Each row of a before or after table is a point. The points were changed in one or more steps. Then noise was added and the rows were shuffled. The steps act on columns, c1 being the first. Name the steps. A step turns or swaps two columns, mirrors them in a line or flattens them onto one, adds a multiple of one to another, or multiplies or shifts one. Angles are multiples of 10 degrees, from the lower column toward the higher: turns from -170 to 170, lines from 10 to 170 but not 90. Use the fewest steps. Two steps may share a column if one is a turn and the other turns, adds or multiplies; they go together, in the order done. Otherwise the lowest column goes first.

Before:
-0.030, 0.081, -0.066
-0.022, 0.088, 0.007
-0.042, -0.019, 0.027
0.023, -0.033, -0.093
-0.014, 0.043, 0.004
0.028, 0.045, 0.029
0.065, -0.009, 0.008
0.049, 0.051, -0.072
0.068, 0.026, 0.032
0.018, 0.013, -0.025
-0.033, -0.012, -0.042
After:
-0.012, -0.050, -0.010
0.030, 0.114, 0.024
-0.032, -0.083, -0.028
0.000, 0.035, -0.001
-0.007, 0.129, -0.006
-0.011, 0.221, -0.008
0.057, 0.065, 0.044
-0.007, 0.109, -0.005
-0.049, 0.204, -0.040
-0.040, -0.032, -0.035
0.041, -0.022, 0.034
Steps: flatten c1 and c3 onto the line at 40 degrees; multiply c2 by 2.5

Before, 8 rows:
0.001, 0.015, -0.028, 0.025
0.001, 0.056, 0.016, 0.031
-0.029, 0.011, 0.032, 0.055
-0.033, -0.008, 0.009, 0.028
-0.001, -0.018, -0.015, 0.066
-0.043, -0.068, -0.006, 0.075
0.150, -0.057, 0.050, -0.032
-0.036, -0.015, -0.009, 0.018
After (8 x 4):
0.139, 0.077, -0.005, -0.057
-0.029, -0.017, 0.063, -0.004
-0.041, 0.037, 0.036, 0.001
-0.011, 0.009, 0.007, 0.036
-0.012, -0.036, 0.012, 0.018
-0.013, -0.030, 0.026, 0.007
0.012, -0.013, 0.052, 0.046
0.026, -0.076, 0.059, 0.043
Steps: turn c1 and c2 by 50 degrees; turn c3 and c4 by -60 degrees

Before:
-0.024, 0.028, -0.049, -0.083, 0.012, 0.040, 0.055, -0.016
0.074, -0.064, -0.075, -0.031, -0.027, 0.060, 0.021, -0.006
0.033, -0.030, 0.020, 0.066, -0.036, -0.085, 0.025, 0.037
-0.031, -0.036, -0.026, -0.009, -0.005, -0.061, -0.049, 0.044
-0.023, 0.014, -0.036, -0.027, -0.036, 0.040, -0.010, -0.044
0.047, 0.051, -0.027, -0.047, -0.032, 0.060, 0.020, 0.002
-0.038, 0.076, -0.026, 0.001, 0.017, 0.061, 0.056, 0.027
-0.043, -0.055, -0.014, -0.030, -0.046, -0.013, 0.053, 0.086
After, 8 rows:
-0.038, 0.080, 0.013, 0.003, 0.059, 0.048, -0.038, -0.063
0.074, -0.066, -0.094, -0.031, 0.002, 0.057, -0.013, -0.019
-0.041, -0.056, -0.058, -0.031, -0.044, -0.041, -0.022, -0.091
-0.025, 0.026, -0.021, -0.082, 0.052, 0.043, -0.050, -0.018
0.043, 0.052, -0.022, -0.048, 0.013, 0.056, -0.010, -0.027
-0.031, -0.037, -0.031, -0.008, -0.002, -0.073, 0.052, -0.002
0.032, -0.028, -0.018, 0.066, -0.056, -0.091, -0.021, -0.014
-0.024, 0.013, -0.045, -0.024, 0.000, 0.053, 0.003, 0.027
Steps: add 0.5 times c2 to c5; turn c3 and c5 by -40 degrees; turn c6 and c8 by 20 degrees; turn c7 and c8 by -160 degrees

Before (8 x 9):
0.045, -0.029, 0.000, 0.016, -0.045, -0.055, 0.017, -0.008, -0.023
0.000, 0.002, 0.026, -0.033, 0.024, 0.025, -0.020, -0.056, 0.044
0.020, 0.010, -0.045, 0.022, 0.011, -0.013, -0.007, 0.032, -0.030
-0.042, 0.063, 0.018, -0.006, 0.036, -0.062, -0.037, 0.075, 0.005
-0.073, 0.084, 0.073, 0.025, 0.038, -0.025, -0.012, 0.022, -0.037
0.022, 0.030, -0.003, 0.052, -0.064, -0.020, -0.012, 0.019, 0.011
0.069, -0.071, 0.046, 0.022, -0.018, 0.059, -0.062, 0.022, 0.056
-0.010, -0.030, 0.068, -0.077, -0.008, 0.095, 0.007, -0.028, 0.050
After:
-0.053, -0.022, -0.006, 0.018, -0.020, 0.045, -0.014, -0.008, -0.083
0.024, 0.004, -0.001, -0.020, 0.008, 0.001, 0.031, -0.055, -0.015
-0.025, 0.057, 0.085, -0.010, 0.015, -0.074, -0.023, 0.022, -0.102
0.095, -0.020, 0.049, 0.008, -0.010, -0.008, 0.075, -0.022, -0.014
-0.014, 0.007, -0.027, -0.006, 0.004, 0.022, -0.022, 0.031, -0.090
-0.063, 0.047, 0.056, -0.039, 0.016, -0.042, 0.008, 0.075, -0.058
0.063, -0.049, 0.057, -0.066, -0.005, 0.068, -0.026, 0.022, -0.004
-0.018, 0.021, 0.002, -0.013, -0.026, 0.022, -0.049, 0.016, -0.046
Steps: swap c1 and c6; multiply c2 by 0.7; add 0.5 times c8 to c3; turn c4 and c7 by -90 degrees; multiply c5 by 0.4; shift c9 by -0.060

Before (8 x 11):
-0.063, -0.037, -0.065, 0.055, 0.054, 0.049, 0.014, -0.025, -0.044, -0.022, 0.031
-0.020, 0.081, 0.027, -0.005, -0.022, 0.038, -0.059, 0.049, 0.084, -0.022, -0.007
-0.065, 0.020, -0.024, 0.007, -0.005, 0.020, 0.042, -0.042, -0.022, -0.013, 0.094
0.014, 0.056, 0.038, 0.044, -0.008, -0.014, -0.045, 0.055, -0.013, -0.045, -0.010
-0.037, 0.062, 0.052, 0.061, -0.049, -0.004, -0.060, 0.007, 0.053, -0.005, -0.040
-0.003, 0.048, -0.035, 0.004, -0.067, -0.029, -0.066, 0.064, 0.021, -0.003, -0.045
-0.028, 0.029, -0.001, 0.012, -0.049, -0.050, -0.026, 0.066, 0.102, -0.064, -0.047
-0.020, -0.039, -0.047, 0.022, -0.026, 0.079, 0.056, -0.048, -0.033, -0.044, 0.050
After:
-0.003, 0.064, -0.020, -0.004, 0.087, 0.000, -0.056, 0.044, 0.110, -0.042, -0.020
0.027, 0.021, -0.009, -0.016, 0.089, -0.082, -0.029, 0.068, 0.139, 0.023, -0.042
0.020, 0.057, -0.023, -0.033, -0.022, -0.017, -0.067, 0.061, 0.074, 0.031, -0.028
-0.052, 0.021, -0.013, 0.104, -0.028, -0.004, 0.042, -0.036, -0.018, -0.027, -0.014
0.045, 0.037, -0.010, 0.012, -0.021, -0.042, -0.051, 0.054, -0.007, -0.002, 0.009
0.017, -0.008, 0.000, 0.076, -0.024, -0.008, 0.017, -0.023, -0.084, -0.051, -0.035
-0.006, -0.024, -0.002, 0.060, -0.066, -0.015, 0.058, -0.047, -0.016, -0.089, 0.001
0.062, 0.039, -0.012, 0.015, 0.030, -0.006, -0.064, 0.003, 0.088, 0.003, -0.052
Steps: turn c1 and c11 by 60 degrees; turn c1 and c4 by -60 degrees; flatten c2 and c3 onto the line at 160 degrees; multiply c9 by 1.6; turn c5 and c9 by -50 degrees; turn c6 and c10 by -70 degrees

Before (10 x 14):
0.048, 0.018, 0.001, -0.027, -0.016, -0.018, -0.053, 0.023, -0.027, 0.012, 0.002, 0.010, 0.005, -0.023
0.025, 0.047, -0.025, -0.011, -0.005, 0.039, -0.022, -0.007, -0.070, 0.019, -0.052, -0.020, 0.032, -0.002
0.043, -0.023, 0.012, -0.019, 0.031, 0.041, 0.011, 0.005, -0.032, -0.015, 0.015, -0.014, -0.023, 0.060
-0.071, 0.036, 0.015, 0.038, 0.047, 0.050, 0.012, -0.016, -0.019, 0.017, 0.037, 0.018, -0.033, 0.018
0.041, 0.037, 0.014, -0.025, -0.001, 0.006, 0.033, -0.016, -0.005, -0.063, 0.000, -0.001, 0.010, 0.024
0.011, -0.093, -0.031, 0.101, 0.012, -0.019, 0.018, -0.026, -0.016, -0.149, 0.013, 0.025, -0.027, 0.003
0.010, -0.070, -0.011, 0.029, -0.014, 0.034, 0.044, -0.034, -0.049, 0.043, -0.099, -0.004, 0.106, -0.035
-0.026, -0.059, -0.026, 0.001, -0.009, -0.098, -0.121, -0.020, -0.049, 0.046, -0.036, 0.043, 0.014, 0.048
-0.001, 0.041, -0.016, -0.010, 0.057, -0.137, 0.042, -0.021, -0.059, -0.001, 0.028, -0.004, -0.003, -0.031
0.026, 0.044, 0.075, 0.000, -0.016, 0.042, -0.037, 0.030, -0.059, 0.031, 0.039, 0.009, -0.026, 0.090
After, 10 rows:
0.008, -0.062, 0.031, 0.073, 0.014, -0.076, 0.022, -0.029, -0.055, -0.109, -0.075, -0.017, -0.037, 0.098
0.041, 0.022, -0.010, -0.018, -0.003, 0.035, 0.028, -0.010, 0.014, -0.034, 0.010, 0.010, 0.025, 0.058
0.011, -0.078, 0.013, 0.084, -0.012, -0.025, 0.039, -0.030, 0.129, 0.010, 0.059, 0.019, 0.238, -0.057
0.027, 0.006, -0.082, -0.023, -0.013, 0.063, -0.031, 0.032, -0.089, 0.085, -0.026, -0.018, -0.009, 0.054
0.052, 0.025, -0.004, -0.023, -0.014, -0.002, -0.049, 0.024, -0.016, -0.002, 0.015, -0.033, 0.022, -0.031
0.026, 0.011, 0.025, 0.025, 0.000, 0.065, -0.028, -0.001, 0.000, 0.010, 0.053, 0.009, 0.111, -0.013
0.044, -0.038, -0.014, -0.029, 0.028, 0.015, 0.003, 0.008, -0.059, 0.031, 0.001, 0.014, -0.021, 0.053
-0.003, 0.113, 0.009, -0.025, 0.056, -0.080, 0.043, -0.019, -0.049, -0.022, -0.011, 0.019, 0.030, -0.018
-0.023, 0.023, 0.033, 0.027, -0.005, -0.114, -0.099, -0.014, -0.013, 0.066, 0.029, -0.081, 0.058, 0.010
-0.066, -0.001, -0.016, 0.007, 0.051, 0.059, 0.020, -0.017, -0.074, 0.022, -0.055, -0.018, -0.050, 0.003
Steps: turn c2 and c6 by 40 degrees; multiply c3 by -1; mirror c4 and c11 in the line at 160 degrees; mirror c7 and c12 in the line at 10 degrees; multiply c13 by 2.5; turn c9 and c13 by -40 degrees; turn c10 and c14 by -40 degrees
